Rows are points. The points of each table are mixes of a few directions, plus a little noise. Count the directions of each table, and those that both share. Where both have some left over, give the other angles between the two spaces (their principal angles), to ten degrees, smallest first.

First (7 x 3):
[[ 1.5  0.3 -4.4]
 [-3.6 -0.8 10.1]
 [-2.4 -0.5  6.5]
 [ 0.9  0.2 -2.4]
 [ 0.4  0.0 -1.2]
 [ 2.4  0.6 -6.9]
 [ 0.6  0.2 -1.7]]
Second:
[[-3.0 -0.7  8.7]
 [ 1.4  0.5 -4.1]
 [ 2.1  0.4 -5.9]
 [-0.3 -0.1  1.4]]
Directions: first 1, second 1, shared 1

First, 8 rows:
[[ 2.2  1.6 -4.0 -3.6  4.2  9.1 -2.9 -1.9]
 [ 2.5 -0.9 -1.1  1.1 -5.2 -0.3  1.0  5.2]
 [-4.1  1.2  1.6  4.3  1.1 -5.2 -1.3 -3.1]
 [ 2.2 -1.3 -2.1  3.0 -5.5  1.0  1.7  7.6]
 [-6.6 -1.5 -0.1  8.7  4.0 -0.1  4.5  5.1]
 [ 2.2  1.5  0.1 -5.5  1.6  1.5 -3.2 -5.6]
 [ 0.0  0.0  2.6 -2.8  0.5 -3.4 -0.2 -3.8]
 [ 1.8 -0.5  3.0 -5.1 -0.6 -2.9  0.4 -3.3]]
Second, 8 rows:
[[-3.6 -2.6 -6.1  2.6 -5.2 -1.2  1.2 -5.7]
 [ 0.3 -2.9  1.1 -0.2  2.5  3.6  6.1  7.9]
 [-2.2 -1.8 -3.7  1.6 -3.0 -0.5  1.1 -3.1]
 [ 0.4 -0.8  0.8 -0.3  1.1  1.3  1.9  3.0]
 [ 6.3  7.4 10.1 -4.7  7.2 -1.0 -7.8  3.1]
 [ 2.2  3.3  3.3 -1.5  1.9 -1.3 -4.2 -0.8]
 [-1.7 -0.8 -2.9  1.1 -2.6 -1.2 -0.6 -3.9]
 [-1.7 -2.1 -2.6  1.1 -1.8  0.4  2.3 -0.5]]
Directions: first 4, second 2, shared 1; angles 70

First (9 x 14):
[[ 3.3 -0.8 -0.1  1.3  1.8 -1.3 -0.2 -1.5  2.8  1.1 -1.1 -0.8 -1.7  1.0]
 [-5.3 -0.1  0.8  0.5 -3.1 -3.0 -4.7  2.1 -4.8  0.5 -2.5  1.4  0.7 -0.3]
 [-4.5  0.6 -0.2 -2.0 -3.6  0.6 -0.1  2.3 -3.9 -1.5  0.8  1.2  1.2 -1.2]
 [-6.2  0.7  1.9  1.5 -1.0 -1.6 -5.5  1.8 -5.2  1.3 -2.1  1.4  3.1 -0.5]
 [-0.7 -1.1 -2.4 -3.5 -6.4 -1.9  2.2  2.1 -1.2 -2.7  0.2  0.7 -4.0 -0.6]
 [ 5.5 -2.1  0.1  3.6  2.5 -5.4 -3.5 -2.6  4.4  3.0 -4.4 -1.3 -4.4  2.5]
 [11.4  0.0 -1.8 -0.7  6.5  5.6  9.5 -4.6 10.2 -0.9  4.8 -3.0 -1.9  0.9]
 [-3.2  1.4 -2.2 -6.1 -5.1  5.7  7.3  2.9 -2.7 -5.0  5.7  1.1  1.4 -2.6]
 [-0.4  1.4  3.8  5.4  8.3  1.4 -4.9 -2.5  0.5  4.3 -1.3 -0.7  5.7  0.9]]
Second, 9 rows:
[[-1.1  1.0  0.4  1.0  0.9 -0.5 -1.2  0.1 -1.0  0.4 -0.4 -0.3  1.6 -0.2]
 [-0.4  0.1 -2.6 -1.5 -5.5 -5.3  0.3  1.8 -0.7 -2.7 -1.3 -0.6 -3.9 -0.2]
 [-1.9 -1.4 -0.8 -1.8 -4.2 -1.6 -0.8  1.5 -1.8 -0.5 -1.0  1.5 -2.5 -0.3]
 [-1.8 -4.9  0.4 -4.6 -4.9  2.9  0.0  1.0 -2.8  1.2 -0.6  4.4 -3.9 -0.3]
 [ 0.6  0.8 -1.0 -2.1  0.0  4.1  4.5  0.2  0.7 -1.9  3.3 -0.1  1.2 -1.0]
 [13.4  1.8  3.4  9.6 19.6  2.7  0.4 -9.3 13.2  6.2  0.2 -5.8  4.3  3.2]
 [-1.1  1.5 -1.2 -1.3 -1.9  0.4  2.2  1.2 -0.8 -2.2  1.5 -0.5  0.4 -0.9]
 [-2.9  1.6  0.7  1.1  0.2 -1.5 -2.4  0.7 -2.0  0.1 -0.6 -0.6  2.6 -0.4]
 [-4.8 -0.6  0.4 -1.0 -3.5 -1.1 -2.9  2.1 -4.2 -0.1 -1.2  1.9  0.4 -0.6]]
Directions: first 3, second 4, shared 3

First:
[[ 3.4 -4.7  0.0 -4.3  0.6  0.2  1.1  2.2 -4.7 -0.2 -0.1 -3.8  3.2  0.8
  -0.8  0.5  8.1 -0.6 -1.9  3.9 -0.8 -7.2  3.4  3.0]
 [ 8.6  0.5  1.5  3.5  2.8  0.9 -5.0 -5.1  1.5  0.6 -5.4 -2.5  3.4 -3.3
  -4.0 -3.9 -1.6  2.1 -5.4  3.7 -0.9 -7.6 -0.4 -1.8]
 [ 5.1  4.2 -1.4  6.2 -0.3  1.8 -6.8 -6.3  0.1  0.1 -3.3  2.2 -0.2 -2.7
  -3.5 -3.5 -3.9  4.7 -5.8  0.2 -1.4  0.0 -3.2 -3.2]
 [-3.7  1.8  0.2  0.9 -0.4 -0.6  1.2  0.4  2.7  0.1  1.1  1.8 -2.0  0.3
   1.5  0.7 -3.8 -0.9  2.8 -2.5  0.8  4.6 -1.2 -1.0]
 [-5.8 -3.3  4.5 -5.0  3.0 -3.2  8.1  5.8  6.5  0.6  1.5 -3.2  0.5  1.5
   4.2  2.8 -2.2 -7.2  8.9 -0.8  2.9  0.0  2.7  1.6]
 [ 0.0 -5.2  3.5 -5.5  3.1 -1.9  5.3  4.3  1.9  0.4 -0.2 -5.2  3.2  0.8
   1.6  1.4  3.2 -5.0  3.8  2.7  1.4 -6.3  3.9  2.6]
 [-5.1  4.8 -4.7  3.3 -5.1  1.5 -2.4 -1.1 -3.4 -0.8  3.7  6.8 -5.3  1.3
   0.7  1.1 -1.7  4.0 -0.9 -4.9 -1.0 10.9 -3.7 -1.4]
 [-2.5  1.9 -3.7  0.9 -3.7  1.3 -1.5 -0.1 -4.6 -0.7  2.7  3.8 -2.8  1.3
   0.2  0.9  1.9  2.9 -1.6 -2.2 -1.1  5.5 -1.5  0.1]]
Second, 10 rows:
[[  0.0   2.8  -0.6   3.0  -0.6   0.5  -2.2  -2.3   1.2   0.1  -0.6   2.0
   -1.3  -0.8  -0.5  -1.0  -3.5   1.6  -1.0  -1.3  -0.2   2.8  -2.0  -1.8]
 [  0.1  -6.6   1.5  -7.3   1.3  -1.2   5.3   5.5  -3.0  -0.1   1.5  -4.9
    3.1   2.1   1.4   2.4   8.5  -3.9   2.2   3.3   0.4  -6.7   4.9   4.3]
 [  0.0   1.6  -0.4   1.8  -0.4   0.3  -1.4  -1.3   0.8   0.0  -0.4   1.2
   -0.8  -0.5  -0.4  -0.6  -2.1   1.0  -0.5  -0.8  -0.1   1.7  -1.3  -1.1]
 [  0.0   7.8  -1.8   8.6  -1.5   1.2  -6.2  -6.5   3.5   0.2  -1.8   5.8
   -3.7  -2.4  -1.7  -2.7  -9.9   4.4  -2.6  -3.9  -0.5   7.8  -5.7  -5.1]
 [  0.0  -8.1   1.9  -9.0   1.6  -1.4   6.6   6.9  -3.7  -0.1   1.9  -6.1
    3.9   2.5   1.8   2.9  10.3  -4.6   2.8   4.1   0.5  -8.2   6.0   5.3]
 [  0.0  -3.6   0.8  -4.0   0.7  -0.6   2.9   3.1  -1.7   0.0   0.8  -2.7
    1.7   1.1   0.8   1.3   4.6  -2.1   1.2   1.8   0.3  -3.6   2.7   2.3]
 [  0.0  -3.8   0.9  -4.1   0.7  -0.7   3.1   3.1  -1.7   0.0   0.8  -2.8
    1.7   1.2   0.8   1.4   4.8  -2.1   1.3   1.8   0.2  -3.8   2.7   2.4]
 [  0.0   2.2  -0.5   2.5  -0.4   0.4  -1.8  -1.9   1.0   0.1  -0.4   1.7
   -1.0  -0.6  -0.5  -0.8  -2.7   1.2  -0.7  -1.1  -0.2   2.2  -1.6  -1.4]
 [ -0.1   9.7  -2.2  10.7  -1.9   1.7  -7.8  -8.2   4.5   0.1  -2.2   7.2
   -4.6  -3.0  -2.2  -3.4 -12.4   5.5  -3.3  -4.9  -0.6   9.8  -7.2  -6.3]
 [  0.0  -1.9   0.4  -2.1   0.4  -0.3   1.5   1.7  -0.9  -0.1   0.4  -1.4
    0.9   0.6   0.4   0.7   2.5  -1.1   0.7   1.0   0.1  -1.9   1.3   1.3]]
Directions: first 3, second 1, shared 1
